Every row gives one point. Examples show where two turns around zero, p and q, send a point. Write where each new point lands after one turn and then the other. Backwards means that the second turn is done in reverse. Each puzzle has new turns, and all numbers are rounded.

Turn p:
[-31   6] => [-25 -19]
[ 57 -43] => [70 13]
[-11 -14] => [  3 -18]
[-6 38] => [-32  21]
[-10  13] => [-16   1]
Turn q:
[-20  46] => [-1 50]
[ 31 -33] => [ 16 -42]
[-11 -13] => [-15  -8]
Where do these land?
q, then p: [-16 -20] => [ -6 -25]
q, then p backwards: [31 26] => [ 35 -20]
p, then q: [-16 -18] => [ -7 -23]
p, then q backwards: [50 21] => [-3 54]
p, then q: [-49  -9] => [-41 -29]

Turn p:
[ -9  30 -19] => [-30  19  -9]
[ 44 -25  61] => [75  9 24]
[ -8  -5 -36] => [-22 -16 -25]
[-26   0  -6] => [-22 -12  10]
Turn q:
[-27  11  -4] => [-9 20 19]
[ 22 -48  17] => [-19 -48 -20]
[43  2 24] => [ 33 -34 -12]
[ 0  2 19] => [  6 -13  13]
[-37  34 -55] => [-9 74  0]
Where do these land?
p, then q: [ 50   0 -49] => [ -2  50 -49]
q, then p backwards: [ 2 -8  8] => [-7 -8 -3]
p, then q: [-8  5  6] => [ 1 -4 11]
p, then q backwards: [-52 -25 -23] => [-10 -52  32]
q, then p: [-17  28  -6] => [ 4 32 10]
p, then q: [25  1 63] => [ 58 -34  -1]

Turn p:
[ 38 -30   9  15] => [ 33 -36 -13   9]
[-39 -24 -21 -11] => [-36  11 -35   2]
[27 -2 33  6] => [ 19 -32  21  -6]
[47 34 -9 24] => [53 13 28 17]
[-49 -10 -14 -47] => [-49  24 -29 -34]
[-24  32   2  13] => [-20  21  28  13]
Turn q:
[-16  -6 -41  26] => [ 10  26 -42  12]
[ 16  34  12 -20] => [ -7  14  36 -20]
[15 22 38  8] => [19 -6 43  2]
[-30  27   5 -12] => [-24  22  19  20]
[ 15 -76 -15  -3] => [  1 -54 -56 -15]
Where do these land?
p, then q backwards: [ 23 -19  50  28] => [  9 -32  55   1]
p, then q: [ 39  36 -29  11] => [ 36  10  36 -33]
q, then p: [  5  14   2 -28] => [-25  -1   9 -17]
q, then p: [-36 -18  36  11] => [ -5 -31  -5  45]
q, then p backwards: [-17  -1 -21  28] => [  5  -7 -36  11]
q, then p backwards: [-14 -12 -39 -50] => [-53 -21  -5 -32]

Turn p:
[ 26  33  23 -15 -26  27] => [ 11  49   6  19 -25  19]
[-56  -5 -13  10 -17 -42] => [-40 -34  24  -4  -7 -46]
[-70 -11   1  -8   3  -1] => [-43 -31  36 -30  -9  -1]
[58 -3 13 37  8 29] => [ 35   5 -50  28  -8  34]
[44 43 13 -8 24 14] => [  6  47 -18  27  25  29]
[-33 -18 -43 -12  -5 -10] => [-15 -15   4 -44   3 -33]
[ 31 -39   6  -5  12 -18] => [ 45 -22  -1   5  22  -3]
Turn q:
[-12  37 -16 -28  34  31] => [-44  -1 -23 -24  33  24]
[ 0 -7  1 24  9 41] => [ 14  -5 -16  24  27  25]
[-26  26 -29  21   8 -51] => [-50 -13  33  22 -13 -29]
[ 20 -10  55   3 -22 -44] => [ 40  33  45 -15 -18 -27]
[ 46 -22 -19 -11  -8  59] => [ 32   5 -73   3  11  12]
[-23  10 -26  -2 -23  12] => [-23  -7 -12  13 -24  23]
[ -6 -33  33  -7   1 -47] => [ 30 -13  44 -23 -16 -26]
Where do these land?
p, then q backwards: [-19 -38   5 -12  28 -13] => [-26 -23  13  -7  39  -1]
q, then p: [  5  23  35 -19  41 -18] => [-10  11  41   6  42  21]
q, then p backwards: [-23 -12 -47  36  -6   2] => [ -8   3  32  52  -2 -22]
q, then p: [-35 -48 -58  39 -13  16] => [ 29 -63 -43 -14 -44 -10]
q, then p: [17  8  9  0 12 -2] => [-8  6  1  6 21 -1]
q, then p: [ 16  22   5  -8 -33 -38] => [-18  24  23  29 -17 -28]
q, then p: [ 24  -4  30  28 -15 -10] => [  3  17 -16  45   7   1]
q, then p: [ 38   6  14 -31  23 -13] => [ -2  23  21  -2  44 -19]
q, then p: [-24  44   7 -34 -35  76] => [-34  53 -22 -60 -35  38]

Turn p:
[ 13 -46  32 -11 -55   0   1  -4] => [ 19 -30  49 -26  -1   9  45  -8]
[ 17  18 -30 -38  23 -10   7  -8] => [ 15  18 -44  -2   8 -32   8   6]
[ -7 -11 -69   5  25  -1  27  -9] => [ 17 -26 -56  43  16  -2  -6  10]
[-24  12 -47 -48  49  55  14  -5] => [-16   5 -77 -12  66   1 -10   9]
[-23  11 -61 -26  27  14 -28  16] => [-10 -18 -62 -15  12 -13 -29  37]
[-21   8  15  -5 -49  -7   8 -26] => [-32 -11  16   0 -17   3  47  -5]
[ 43  14  33  60 -12 -16 -17  12] => [ 22  22  40   5 -57  24 -25 -22]
[-14 -10  34  -2 -18 -24  19  26] => [-2 10 48 10  5 -2 17 24]
[ 23  -5  45  67  36 -40 -39 -17] => [  6   8  50  20 -43 -20 -64 -50]
[ -8   9  48  -1 -25  29   7  16] => [-20  22  36 -24  10  34  16   0]
Turn q:
[ 20  48  27 -35  36   0 -32 -42] => [ 44   3  12 -12 -11  10  42 -67]
[ 27 -35   0 -38  -5   4  29 -12] => [ -4 -21 -20 -26  10  26  36  28]
[ 26  18  41  47 -17 -34  26  24] => [ 22 -11  55  38   6 -28   6  40]
[ -6 -46 -30  -3 -31 -16   5 -32] => [-24 -21 -25 -20 -45  14  -6  32]
[  3  50 -53  46 -20   6 -35  39] => [ 18  66 -19  33 -14 -53 -39   3]
[-65  -5  -1 -37  30  18  28 -15] => [-65   0   8 -29  19  24   5 -41]
[  5 -32   5 -29 -35 -23  -9   9] => [ 13 -14   0 -44  -7  10 -13  35]
[ -8 -33 -32  41  34  14  -2  31] => [-26 -19 -40  34  23 -28 -32   1]
[-1 35 44  8  8 31 -9 -3] => [ 23  16  31  27  18  25   2 -30]
Where do these land?
q, then p backwards: [35 37 35 26 37  4 49 10] => [-18 -33  21 -13  -9 -31  71 -16]
p, then q: [-21   3 -14 -59 -34  13  -6 -35] => [-64 -10  -5 -38  10 -11  26  13]
q, then p: [ -4  10  31  24   3 -31  38  26] => [ -1  19  58  17  12 -12 -22   4]
p, then q: [ 40 -23  14  31 -17 -38 -17 -28] => [ 28 -24  20   3 -41  32  13  38]
q, then p: [  1  43 -31  35  18  -4   1  38] => [-13  20   4  40 -48 -30 -21   2]
p, then q: [ 22  -1 -13  -6  26  -9  -4  48] => [ 48  14 -14  -2  17 -28  -2   1]
q, then p: [-22 -46 -20 -19 -33  35   2 -35] => [-25 -30 -35 -35  21  41   7  27]
q, then p: [-15  -6 -22  14  48 -26 -30   4] => [  1 -43   0  15 -21 -46   6 -15]
q, then p: [-37 -17  21 -45 -49  56 -34 -29] => [-27   4 -47 -79  21  40   7 -19]

Turn p:
[  8  10  15 -11  -6 -20  -4 -29  26] => [  2  -1   8 -21 -39  -2  -7 -18  -6]
[ 11 -13   3  19   8  38 -23   7   2] => [  6  -3  18  15  23  17  12 -16  31]
[ -7   7   4  26  -4  -6  -3 -18 -12] => [-22 -11  -1  12   0  -9  -5 -21  -7]
[-13   6 -16  -9 -13 -14   8  26  13] => [ -5  26 -10  -2  -5  -3 -14  27   2]
[-76   6 -12   4  15  -1   9  15  -3] => [-55  -1 -34 -12  18  28 -12  30  -2]
[ 23 -36  11  -5  -3  14 -25  22 -16] => [37 -9 17 32 14 21  0  6  8]
[ 19  -7  24  -4  -1 -11  15   7   8] => [ 13 -14  18  -1 -18 -14   1  16   1]
[ 12  12  15  -9 -13   5   4  -9 -15] => [  4   0  10   7  -9  -6  21  -5 -19]
[ 13   3  -8   0  -8  -5  18 -46  11] => [  4  -7 -19 -14 -26 -22  10 -31   0]
[  9  11 -35 -10  25  -1   0  25 -14] => [ 15  19  -6 -16  42  -9  -8  11  -7]
Turn q:
[-26  17  -3  18 -21  -3  -2  -7  14] => [-12 -11   5  16  -2  13  -2  19  30]
[  8   9 -26  -5  29 -26  15  30 -10] => [ 14  34   2   4  39 -23 -15  -4  -3]
[ -1   8  -5   0   8 -20   7   9 -42] => [ -8  25  16 -15   5 -29 -14  14  -5]
[ 26   5  17   6  16   9   2 -38  -5] => [ -8   6  19  -3 -30  14  -9 -31 -15]
[ -9  35   6  -7   6   3 -11  18 -14] => [  3  16   3 -12   9  16 -21  29  -5]
[ -3 -11   9  10 -38  14   6  12  21] => [ 10 -21  -2  15  -8   9  36  18   8]
[-25   0   3 -23 -16   7   6  -1  15] => [  6  -4 -30  -2 -11   6   5  12  20]
[ 25 -22 -13   3  17 -13  23  14  -8] => [ 10  19   7   7  16 -29  14 -22 -15]
[  2 -25  28  14  16   4 -16 -22  18] => [-24 -19   2 -14  -4  21  17 -33  -4]
[  9  17 -15 -19 -13 -22 -14   9 -16] => [ 25  -3  11 -14   6 -17 -24  16   6]
[ -7 -33  -1   4  -2  45 -17 -24  26] => [-19 -41 -31  17 -18  17  13 -18 -18]
Where do these land?
p, then q backwards: [-10  16  20 -12  38 -36  29  20 -14] => [ -3  -4   1   0 -13   7 -47  23 -46]
p, then q: [  6  -6  13  -6   8  -6 -23  -5   5] => [ -1 -13   0  -9 -18  10   6  -3 -16]
p, then q: [  9 -11  23 -10 -28  36  -2  12  -1] => [ 2 19 15 29 -9 15 36  6 -2]
p, then q: [ 22  -2  -9 -12   7  24 -13   0  15] => [ 21  12   1   6 -16  21   0 -20  -4]
q, then p: [  7 -31 -16  15 -10 -16 -33 -15 -40] => [  8 -32  -8  13 -21  27 -35  17 -28]
q, then p backwards: [-14  -1  -2  36  36   2  16  -3  17] => [-22  17  -9  28 -14  25 -26   1 -15]
q, then p: [ -6  36 -10 -18  -1 -11   0   6 -12] => [  9  27  31  -5   7  10 -10  -2   0]
p, then q: [ 21  22 -14 -11 -37   4  30 -10   9] => [ 26  20  27  10  -7 -15  -7  13  36]
q, then p: [-11   8  -1   8  -1  -5  -1 -17   3] => [-10   4   1   2 -10  13  -3  -4  12]
q, then p: [-12 -10  -7  21 -17  -9 -20  26   7] => [  6 -27   1  -9  13   3 -12  27  18]
q, then p: [-13 -22   3 -12   5  18  16 -14  12] => [ -7  13 -35   3  -3 -14   1 -10   4]

Turn p:
[  1  17   4   1  10  -2 -58  -4 -13 -10   9] => [-26  -1   2 -21   6  -6 -13 -22  22  -7  42]
[ 15  19  -8  26  -8   2  -3   9 -13   8 -10] => [ 18  26 -17 -11  -3  10  -3  -5   7  -9  10]
[-6  3 29 -7 10 -4  7 -2  0 10  9] => [ -2  10  27  14   3 -14  -3  -3   0   2  -4]
[10  1  3 -4  7 -6 10 -3  2 -5 17] => [ 5 -3 13 -2 15 -2 14  0 -2 -1 -3]
[ -5   4  -8   1 -14   3  -6   1 -14   4  11] => [  6   0  -7  -6   3   2  -6 -15  -7  12   9]
[ -3   4  -2   8 -27   5   7   5  19   6   3] => [ 20  -5   4   3  -8  22 -10   9  -4  10   2]
[ -1  -9  -2  -5   8 -28   6  -6 -13   6   0] => [ -1   1  -1  10  -7 -17  26 -10  -2   2   2]
[-12  14   1   5   9  -6   3  10  -7  -8   7] => [ -8  15   9 -13  -1  -2   6   1 -11   5   6]
[  9  18   5  -6 -11   5   5   1  -5 -15 -27] => [ -8  12  -4  -9 -12  21  -2 -10  13  -8 -21]
[  5 -13  -9 -11   7  11   5  -6  -6   1 -16] => [ -7  -6 -19   5   3  -8  -1   1   4  -4 -19]
[ -7 -58  -8 -10   2   3   3   8  15  -4   9] => [  5 -49  -5   8  -5 -23  -2  17 -23  -7  -8]
[ -2  15   0 -12   3  14  10   4  31   6 -10] => [ -2   2   9   1   1  13 -10  28  16  13 -16]
[ -5 -16  -6  13   4   2  10 -17   5   1  -3] => [ -2  -4 -11  20   4   3   5  10 -13  -8   1]
Turn q:
[ -3  -7   2  12   5 -11   6   8  -9 -11   6] => [  1   9   0   9   4   1   2  -3 -20  -9   3]
[ -6  12 -13  -7   3  -9  15 -13  -8   6  15] => [  3  20  -7  -9  -6  -8  20  -3   3   0 -12]
[  4   2  -8  -6 -11   5  15  12  -5  -8   7] => [  5   2  -3 -18 -11   9   3  -4 -11  -7   3]
[ 20   4   7  -9   3  -7  10  -4 -11  31  -1] => [  3  -6   1  -2 -14  -6   3   1  -7  26 -27]
[  9   6  -1  19 -14  -1  -1 -19  -7 -12  -8] => [ 19  -4   7   9   4  -2   6 -25   5   1   8]
[ -2   8   2  -8   4  -2   5  16  52 -11  -4] => [-10  -9  17  -4 -15  -1 -17  20  19 -38  -3]
[  0  -8 -10 -10   3  -5   8   2  -3   3 -14] => [ -3   3 -14  -1 -13  -8 -10  -2  -2   3   1]
[ -6 -18   1  17  -1  12  12  10  14  22   0] => [ -5 -14   5  11 -20   0  11  23  -7   5  15]
[-7 10  0  3  9 10 11 11 -5 -2 -8] => [ -9  -4 -13   5  -8  15   5  -3  -2  -8  -3]
[ -2 -10   7  -7   9   8   6 -12  -7  -4  10] => [  6  -5 -14  -5  13  -8  10   7  -6  -1  -3]
[  4  -7   3   2   4   6 -76  -7 -10  -9   1] => [  3  10  11  10  56  14 -31   4  20  28  16]
[-11   6  10  -7 -13  -7 -11  -2  -1  -5  -4] => [-14  -1   9  -7  11  -5  -3 -13   5   0   3]
Where do these land?
q, then p backwards: [  0   6   3   7  -9 -17  -6  14 -16   6  10] => [-17  15  11   0  -3  -1  14  -2  -9  -8   9]
p, then q: [ 10 -11 -10  10  -4  -4   3  21  14  -8  10] => [  9  -5  -5 -19  -2   3 -17   3 -21   1  -4]
p, then q: [-17   0   6  -2  20  -3 -16  -8 -13   6   3] => [-14  22   9   7   9 -10  16   0   1  -4  -3]
p, then q: [  1   1 -25  11 -18   1   4  18 -10 -17   5] => [ 12   3 -23 -29  -5   2  -4  -3   0  16  -3]
q, then p: [ 12  -5  -5 -13   1  14  -1 -27   3   8   3] => [ 16 -13  -3   1  -4  -9  15  15  19   2  -7]
p, then q: [-16  13  10  14   8  -1 -32  -3   1  -5  -8] => [-13  13  15 -16  22   5  17   7   9 -10   9]
p, then q: [ 12  16  -7 -19   2   3  21 -21  10   1   0] => [ -6 -20 -13  22 -21   5   2  12  10  -5  -5]
q, then p backwards: [ -2  -5  -6 -11 -10  -3  -2  24  -4  -2  -9] => [-18   6   2   6  -7  10 -13   8  -4 -11  -4]
p, then q backwards: [ -4  -6  19   0  11  -8  -3 -10 -17 -11  -7] => [-18   9   8   6  -4 -21  10   2   2  -8  -7]
p, then q: [  0  -4   2 -22   0   2  17 -29  28   4   7] => [ -8 -23  -4  33 -12   4   3  18 -12   1  10]
p, then q: [  0   0  13   7  -4  -3 -24 -24 -10   4 -12] => [ 10   8  11   7  15  -4  19   3  16 -13  17]
p, then q backwards: [ 9  5  4  5 -3 13 10 40 -3 -4 11] => [ 27  -6  -7 -22 -12  -8   3   3   4 -10  23]
p, then q: [ 15   2  -9  -6  14  -1   7 -23   9  12 -11] => [  1   1  -1  21 -22   6   1  11   5 -19   5]
p, then q: [-21 -13   3  19  -8   5  21  27   8   6   0] => [ -1   2   9 -10   2  22 -13 -23 -20  24  -2]
